Each row of a before or after table is a point. One or more steps were done to the points. Then noise was added and the rows were shuffled. The steps act on how far a point lies along the listed directions, d1 being the first. Name the steps. A step turns or swaps two directions, mirrors them in a line or flattens them onto one, adds a multiple of one to another, or multiplies one. Angles are multiples of 10 degrees, from the lower direction toward the higher: turns from -170 to 170, lines from 10 to 170 but not 90. Use the fewest steps. Two steps may share a direction if one is a turn and the other turns, adds or multiplies; they go together, in the order done. Otherwise the lowest direction goes first.
In the rows, zero is written as 128.

Directions:
(1): [188 123]
(2): [133 188]
Before (10 x 2):
[[149  82]
 [123 100]
 [ 39 147]
 [141  91]
 [123  91]
 [147 112]
 [ 93 202]
 [140 116]
 [ 48 182]
 [140  74]]
After (10 x 2):
[[120 143]
 [133  37]
 [ 94 148]
 [ 91 129]
 [ 85 152]
 [118 146]
 [167  36]
 [200  81]
 [100 128]
 [ 75 148]]
Steps: swap d1 and d2

Directions:
(1): [132 221  91 120 138 152]
(2): [111 127 185 102 167 199]
(3): [ 54 124 108  68  93 123]
(4): [113 116 110 182  71 191]
(5): [160  84  59  95 157 162]
(6): [ 67 120 102 178 189 118]
Before (11 x 6):
[[ 95  90  68 120 187 115]
 [ 94  93 180 173 102  65]
 [113 110 147 145 167 163]
 [175 119  96 115  86 150]
 [173  63 128 148 145  90]
 [159 174 160 194  89  87]
 [106 121 186 168  50 111]
 [117  88 138  80 211 156]
 [170  89 162 199 126 147]
 [112 129 194 135  65 212]
 [159 177 139 236 167  85]]
After (11 x 6):
[[129 199 129 148 157  90]
 [208 148  89 164 108 107]
 [117  82 196  36 154 140]
 [165 142 156 101  97 118]
 [122 106 159 164 183 130]
 [ 61 151 141 164  49  55]
 [ 31 124 140 124 106  95]
 [ 86 173  85  71 137  79]
 [ 64 117 119  55 164  97]
 [112 165 189 114 137  69]
 [208 180 139 126 102 168]]
Steps: turn d1 and d4 by 130 degrees; mirror d2 and d6 in the line at 150 degrees; turn d3 and d5 by 90 degrees

Directions:
(1): [132 104  58 108  53 149 188  88 135  75 128]
(2): [188 103 150  52 169  85 185 143  81 116 142]
(3): [144  94 103 188  84  52 150 152 100 190 102]
(4): [112  73 148 128 159 112 175 130 239 139 113]
(5): [110 134 119 103 149  79 104   9 124 158 114]
Before (9 x 11):
[[114 106 120 157 115 111 137 136 184 148 110]
 [100 114 114 150 108 106 119  60 170 140 108]
 [103 106 157 116 159 160 129 107 177 104 136]
 [106 115 151 118 140 108 144 117 170 146 118]
 [105 109 116 161 121 128 132 107 178 139 102]
 [147 124 100 139  91 122 130 125  78 122 132]
 [123 111  77 135  67 127 167  78 113 116 129]
 [112 145 116 161  93 120 120 115 113 147 101]
 [121 135 105 178 123 125 105 140 103 153 121]]
After (9 x 11):
[[ 87  85 162 126 154 114 166 123 245 147 109]
 [ 91  96 128 190 105 127 131 130 224 144 105]
 [ 98  62 147 118 151 154 177 110 242 100 127]
 [124 160 129 167  95 134 106 158  82 143 112]
 [155 157 101 148  86 115  92 128  13 135 137]
 [108  77 138 168 138 129 163 157 235 141  99]
 [127 115  85 177  59 109 146 116  91 150 122]
 [137 156 118 165 134 142  92 171  63 140 135]
 [115  71 150 152 151 103 169 169 247 154 107]]
Steps: turn d1 and d3 by 40 degrees; turn d2 and d5 by 60 degrees; multiply d4 by 2.5

Directions:
(1): [124 153  88  54 191 109 166 112 167  75  97 177 207 178 144 139 105 162]
(2): [ 96 177 184  94 134 141 133 188 123 109 135 175  36 133 190 102  63 161]
Before (11 x 18):
[[130 120 140 147 111 131 110 119 103 140 131 104 112 110 127 130 133 103]
 [137 108  74 105 142 109 132  88 144  95 110 114 214 129 104 154 150 130]
 [122 114  97 131 130 119 134  84 136 124 122 101 219 128  95 161 162 113]
 [151 116  81 101 170 113 146 116 162 107 120 141 186 168 116 145 133 134]
 [115 144 143 115 131 124 136 126 134 119 137 124 139 133 120 119 111 121]
 [109 157 147  88 157 127 136 159 146  97 118 172 136 145 176 126  85 137]
 [108 163 165 109 136 134 160 181 130 100 141 153  78 135 154 109  82 169]
 [124 109 113 117 126 137 142 115 135 114 120 118 145 147 120 139 130 141]
 [150 125 109 124 148 108 116 111 142 105 125 117 169 122 120 156 144 121]
 [122 150 155 119 129 149 127 151 129 144 144 147 102 136 135 117 106 117]
 [ 99 146 191 139  96 136 118 173 106 139 153 131   7 104 167  92  88 129]]
After (11 x 18):
[[132 142 120 105 149 137 140 124 145 133 129 148 166 152 116 133 122 117]
 [126 136 162 133 123 140 119 177 126 136 152 137  45 130 153 114  99 132]
 [116 147 146 114 131 126 133 125 133 120 139 122 137 132 122 118 110 121]
 [136 116  64  86 172  94 161  71 165  93 101 136 227 165 106 141 143 129]
 [ 98 135 177 165  82 143 106 147  96 153 154 100  75  87 133 131 127 113]
 [123 151 108  84 169 116 178 139 156  81 116 153 174 162 129 130 104 168]
 [135 137 157 145 121 124 100 149 120 125 141 113  87 100 145 137 123 123]
 [110 152 143  86 158 126 138 155 147  96 116 174 143 146 175 125  87 138]
 [115 117 142 126 112 145 130 136 123 123 130 116  96 134 134 132 118 141]
 [137 115 119 140 124 122 117 103 115 134 120 103 152 123 115 140 143 104]
 [112 130 168 145  85 140 101 165 102 128 148 113  46  86 147 118 108 132]]
Steps: swap d1 and d2
